Rows are points. Any point is a mix of the corners, with weights that add up to 1. It lies inside the corners' shape when no weight is negative. Is each point inside? If not, which corners have a negative weight?
In the rows, 128 means zero.

Corners:
(1): [145 173  52]
(2): [223 168 190]
(3): [111 125 134]
(4): [149  75 181]
Points:
[154 116 142] -> inside
[151  84 175] -> inside
[146 168  64] -> inside
[144 158  80] -> inside
[137 125 104] -> outside (2)
[122 124 109] -> outside (2)
[138 175  72] -> outside (4)

Corners:
(1): [125  60 129  91 165 187]
(2): [ 87 153 158 126 164 140]
(3): [ 67 110 199  92 140 122]
(4): [100  85 118 190 163  30]
(5): [107 151 150  43   7  84]
(6): [134  96 149  56 164 137]
(7): [160  94 165 112 160 162]
Points:
[117  72 137 116 142 135] -> outside (2, 6)
[122 102 150  81 158 135] -> inside
[ 95 106 182 102 178 121] -> outside (1, 5)
[ 90 117 146 105 123 106] -> outside (7)

Corners:
(1): [155  85  68  61  92  75 104  96 141]
(2): [113 170 116 116 171 107 153 168  70]
(3): [ 49 134 147 167 201  99 175 135  95]
(4): [100 158 190 190 133 122 131 141  83]
(5): [148 112 107  44 165 101  83  91 196]
(6): [ 99 144 177  83 171 119 175  90 116]
(7): [ 96 121 137 107  58 181  98 161 170]
(8): [175  76  85  74  94 191  55 131 141]
(9): [ 97 183 124 216 108 201 164 149  93]
(10): [157 124 159 183  86 193 142 206 150]
Points:
[ 73 193 183 227 165 125 215 151  50] -> outside (5, 7, 8)
[ 71 163 193 165 167 137 173 133 149] -> outside (1, 2, 8)
[173 140  88  57 159 121 143 127 110] -> outside (3, 4, 7)
[102 147 143 145 137 129 146 143 120] -> outside (8)
[119 137 134 138 121 148 136 148 104] -> outside (5)
[138 118 115  69 155 112  98 105 173] -> inside
[115 133 148 147 140  79 160  93 118] -> outside (2, 7, 8)

Corners:
(1): [100 214 169 127 144  77 138 164 192 158 112]
(2): [193 178  54 106  99 108 113 139  55 134 156]
(3): [133 132 125 122 108  59 137 185 177 182 107]
(4): [152  54 120 107 182 163 157 134 202  49 133]
(5): [164 103  78 143 141 165 158 220  83 107 199]
(6): [126 107  46  74 171 197 117 133 149 115 157]
(7): [111 167 149 142 175  48 173 135 151 177  77]
(8): [175 156  51 184  73 161 140 139  94 136 164]
(9): [124 157 184 126 125  92  78 121 113 176  86]
(10): [ 92 183 140 139  93  34 127 105  81 168 164]
(11): [139  85 154  48 165 212 191  60 181 121 137]
(12): [ 81  77 124  43 172 222 197  90 176  57  49]
Points:
[127 145 104 110 143  91 117 156 115 131 133] -> outside (8, 11)
[158 146  78 156  99 146 142 139 113 133 150] -> inside
[124 120 121 114 129 144 130 127 142 123 139] -> outside (2, 7)
[120 167 138  97 131  58 117 114 137 168 126] -> outside (5, 8, 12)
[111 117 142 101 158 145 161 124 167 125 108] -> outside (2)

Corners:
(1): [151 204 148 104 209 154  93 142  86 132 116 113 170 111]
(2): [ 47  86 102  62  44 135 201  38  81 157 145 166  79  98]
(3): [ 72 109  52 153  74 147 169 115 146 210 139 126 134  88]
(4): [164 146 153 155 173 186 110 131  96  81  93 133 110  92]
(5): [116 155 187  78 139 158 166 146  86 116 128 100 139 185]
(6): [ 51 126 126 154 107  96 155  95  95 176 117 148 123  87]
(7): [180 198  89 102 180 135 145 147  75  62 145 114  88 151]
(8): [141 145 137 148 187 152  84 102 123  84 153  86 131 123]
(9): [122 170 108 151 125 139 145  96 148 133 129 152 167 146]
(10): [ 92 213 152 120 104 147 117 187 101 117 200 167  82 143]
(11): [  7  85  28  82  88 108 218  73 160 165 132 183  78 102]
(12): [192 109 158 145 160  94 105 115 164 150 109 103 140 137]
(13): [145 142 159 132 174 129 153 117 123 141 163 154 144  71]
(14): [150 120 118 137 187 149 119 129 106 165 165 151 123 153]
(15): [153 177 151 162 188 161 158  95 136 167 117 145  73 112]
Points:
[ 63 147 124 128  83 136 155 114 130 141 139 147 102 134] -> outside (1, 7, 13, 14)
[136 153 125 122 154 152 129 123 112 122 131 128 118 128] -> outside (6, 13)
[136 160 148 127 171 141 129 129 112 112 132 125 122 138] -> outside (2, 3)
[ 94 135 122 127 130 132 153 100 129 157 139 144 125 120] -> outside (4, 7)

Corners:
(1): [188  99 122  74  73  95  69 162  33 104 156 167 156 171 128  53  83  51
 156  97]
(2): [177  92 103  91 216 153  71  80  99 158 105 110 158 152  72 179 118 117
  50 167]
(3): [177  74 115  83 149  84 168  84 140 118 149  76  59 165 103 107 148 155
 122  95]
(4): [165 161  96 137 133  67 176 144 185 126 176 117 190 108 110 144  88 225
  80  84]
(5): [201 139 127 184  89 194  60 156 140 109 179  92 145  88 128  93 147  94
 159  66]
(6): [133 121 118  92  69  49  34 193 111  63  66 134 198 173  29 120  41 187
 152  73]
(7): [171 160 104  87 116 151 174 150  70 106 108 214  55 188  15 193  93 114
 115 134]
(8): [154 147 169 119 219 208 156 118  99 101  75  83  63  97 171 209 131 192
 111 169]
(9): [134 159 133 134 146 173 193  75 106 207  92 172  78 152 156 172 170 154
 123 115]
(10): [107  93 209 139 106 199 151 132  80 181 137 100 122 161 166 136  52 108
 154  91]
(11): [166 112 103 189 124  88  53 158 160 147 168  80 170 133  95 182 138 129
 114 144]
(12): [ 74 166 152 183 130  81 205  74  71 170 181 154  60 112 161 128 173 180
  73 175]
(13): [110 103 153  64 178 145  97 171  56 148 163  69 109 178  95 161  56 137
 148  78]
(14): [115  95  95 127  60  88  72 104 121 151 146  60 157 117 162  51 119  71
 118 119]
(15): [108  65  83 153 168 100 182  69 130 107 184  88 177 145 119 154 187 166
 145  76]
(16): [202 109 112 153  51  73 134 166  82 149 122 107 206 100  79  89  62 146
 126  41]
(17): [201 157 152 126 160 208  56 180 128 114  73 122  95  85 133  87  66 137
 191 183]
(18): [129 154 152  80 138  84 127 213 116  65  82  89 207 129  72  78 113 196
 168 128]
(19): [ 92  78 140 202 160 173 115 121 121 119 127 185  86 118 121 221 178  47
 147  77]
(20): [ 88  75  43 176  81 162 162 137 111 170  92 194 136 169  85 108 202 134
 118  46]
(21): [106 176 136 184 144 147 177 173  88  78 172 103 113 168 109 129  55  69
 140  46]
Points:
[146 135 133 115 125 111 127 142 112 108 147 103 130 142 116 123 102 155
 140 109] -> outside (2, 16, 19, 20)
[143 120 130 141 118 132 161 122  97 143 140 141 109 129 121 135 119 158
 131  88] -> outside (2, 11, 14, 18, 21)
[157 128 133 149 116 145 114 142 100 131 121 141 116 131 111 130 123 118
 136 110] -> outside (4, 13, 14, 15)
[164 107 133 135 137 139 123 113 111 143 170 108 110 119 133 146 113 117
 118 122] -> outside (6, 9, 18, 20, 21)
[144 115 121 127 131 126 131 139 106 121 127 129 129 148  97 135 118 141
 131  97] -> outside (14)
[143 124 119 125 129 111 131 136 114 128 146 115 144 137 114 129 110 148
 123 101] -> inside

Corners:
(1): [123 129 103 104 113 113 111 111 117  38 141 142 136  54 183  76 158 110
 143  65]
(2): [196 154 133 134 112 193 141 111 136 101 171  76  45 138 140 162  78 115
 121  93]
(3): [118 176 165 105 128 159 134 134  90 189 108  74 107 178 151 131  83 187
  92  87]
(4): [152 195 165 120 141 103  70 155 130  84 170 128 136 115 111 114 108  59
 129 139]
(5): [ 62 129  46  86  82 150 142 109 129 220  81 161 107 162 171 155  65 173
 184  86]
(6): [142 187 136 131 175 176 130  99 145 211  92 116  86 117 148 104  58 144
 122  99]
(7): [ 67 113 140  78  60 133 152 126 110 142 106 212  86  69 135 134 162 188
 115  14]
(8): [134 161 106 135 150  83 175 142 169 123 150 152 206 121 160  97 173 148
 156 184]
(9): [161 176 126  79 136 184 174  93 150 145 106 120 120 153 100 117  78 159
 128  73]
(10): [ 58  56 129  92  83 139 176 139  95 247  50 188 128 125 150 135 103 179
 209  73]
(11): [ 67 126  63  34  95 204 165 135  42 249  78 161 123  83 162 143  98 175
 187  76]
(12): [199 165 100 157 123 119  55 135 142 100 120 129 181 134 133 110 119 123
 136 178]
(13): [157 153 102 118 139 182 113 114 160 126 107  89 146 148 155 166  76  70
  70 109]
(14): [147 125  83 103 156 154 158 132  96 213 105  97  48 192 108 118  92 144
 119  92]
(15): [160 164 161 162 157 131  84  68  92  41 184 156 172 142 120 161 100  79
 113 121]
(16): [192 201 126 118 147 104 127 102 130 116  77 104 130 128 160 156  74  94
 118 139]
(17): [173 170 144 156 128 126  98 101 148  13 135 129 149 125 134  95  92  79
  63 216]
(18): [114 126 114  58  78  90 174 128 122 125 169 179 148  28 158  92 102 169
 107  65]
(19): [129 169 144 135  54  84 131  82 119  74 185 149 173  52 113  83 161  72
 110 116]
(20): [175 159 140 115 167 126  87  73 166  93 141  98 146 166 150 140 117 114
  96 194]
(21): [ 38 105 110  88  98 104 176 149 107 147 110 142 136  30 107 123 125 207
 142  32]
Points:
[127 147 120  90 108 140 139 124 121 140 127 143 143 111 142 141 102 152
 134  91] -> outside (1, 6, 14, 17, 19)
[121 136 124 104 109 134 137 120 115 120 139 141 134 103 129 118 125 133
 120  96] -> outside (5, 6, 16)
[123 144 126 107 113 137 130 114 121 124 121 148 121 108 142 128 117 135
 119  86] -> inside
[147 158 129 121 130 129 116 110 136  97 132 127 138 123 142 118 109 115
 112 143] -> inside
[126 146 122 109 118 138 135 117 121 146 119 138 132 124 137 133 101 132
 133 109] -> outside (1)
[123 142 112 100 110 131 133 115 119 120 130 140 131  96 153 113 114 133
 132  91] -> inside
[166 176 134 124 140 132 105  99 136 110 132 122 149 131 150 120  97 110
 129 151] -> outside (7, 13, 14, 21)

Corners:
(1): [ 91 132 125 141 204 134 101 142 121 153 122 133 121 136 133 109 114 124
 113  46]
(2): [109 141  74  45  95 112 189 103 103 157 170  94 153 126 140 111  61 123
 128  72]
(3): [107 157 159 125 112 122 116 129  91 127 136 150 142 152 157 107  98 147
 105 151]
(4): [109 122 157 115 119 140 109 145 152 148 161 159  19 206 134  91 114  99
 122 142]
(5): [146 156  98 140 115 127 133 150 151 184  10 110 126 131 139 111 122 142
 118 148]
(6): [161 168  55 139  90 249  95 114 111 110 136 107 180 125 130 114 158 145
 119 137]
(7): [152 142  99 153 101 123 108 155 130 143 139 129  66 127 160 193 128 129
 109  87]
(8): [154 163 157  94 150 138 116  82 207 137 177 136 136 145  96 117 114  90
  95 205]
(9): [103 138  95 129 106 126 133 103 115 138 159 137 189 178  93  84 139 198
 121 142]
(10): [ 88 110 232 137 137  88 165 145 161 123 142 157  58 108 117 107  27  83
 118 178]
(11): [123 103  92 134 116 121 173  90 115 194 193 102 166 139 116 106 137 119
 134 172]
(12): [173  99 106  97 144 114 145  72  99 125 143 115 126 133 119 168 106  88
 136  74]
(13): [109 155  85 126  88 147 178 148  93 139 143 110 147 154 136 153 118 122
 143  64]
(14): [160 135  95 154 118 125 101 139 102 118 154 132 168 125 133 154  88  88
 131  87]
(15): [120 135  97 131 115 124  98 109  80 135 174 116 187 135 152  87 150 232
 203 161]
(16): [129 123 169 132 133 113 110 155 101 203 172 135 147 119  72 125  53  88
 123 149]
(17): [140 123 165 154 101 138 136  99 113 124 137  91 158 120 149 102 143 168
 147  50]
(18): [170 151 112 100 101 144 144 162 148 108 135 130 119 117 127 118 166 125
 114 143]
(19): [169 158 114 122 111 110 129 149 124 129  90  66 105 131 140 151 101  97
 111 146]
(20): [156 147 143 146 180  88 194 138 204 173 134 146 117 177 142  98  25 158
  82 187]
(21): [157 165 102 141 140 116 120 103 112 164 162 126 114 130 114 100 104 114
 126 156]
Points:
[142 149 137 115 109 128 147 123 132 125 152 119 123 131 123 137  96 119
 109 120] -> outside (1, 4, 5, 11, 14, 15)
[139 153 109 129 119 136 130 133 126 147 139 118 134 140 137 117 111 131
 121 129] -> outside (9, 10, 12)
[149 161  59 116 134 145 133 127 125 168 146 108 194 138 103  98 126 145
 125 154] -> outside (3, 4, 7, 10, 12, 17)
[126 134 146 138 134 110 129 126 123 154 136 122 129 147 124 111  99 126
 126 139] -> outside (2, 6, 7, 18)
[137 154  95 128 113 143 121 120 114 156 143 121 163 130 120 113 133 140
 129 127] -> outside (4, 10, 12, 19, 20)
[133 142 120 128 124 129 138 125 136 139 136 124 124 142 135 118 109 133
 120 133] -> outside (16)
[137 141 121 126 121 126 135 118 126 145 138 119 144 134 128 121 109 135
 122 128] -> outside (4)
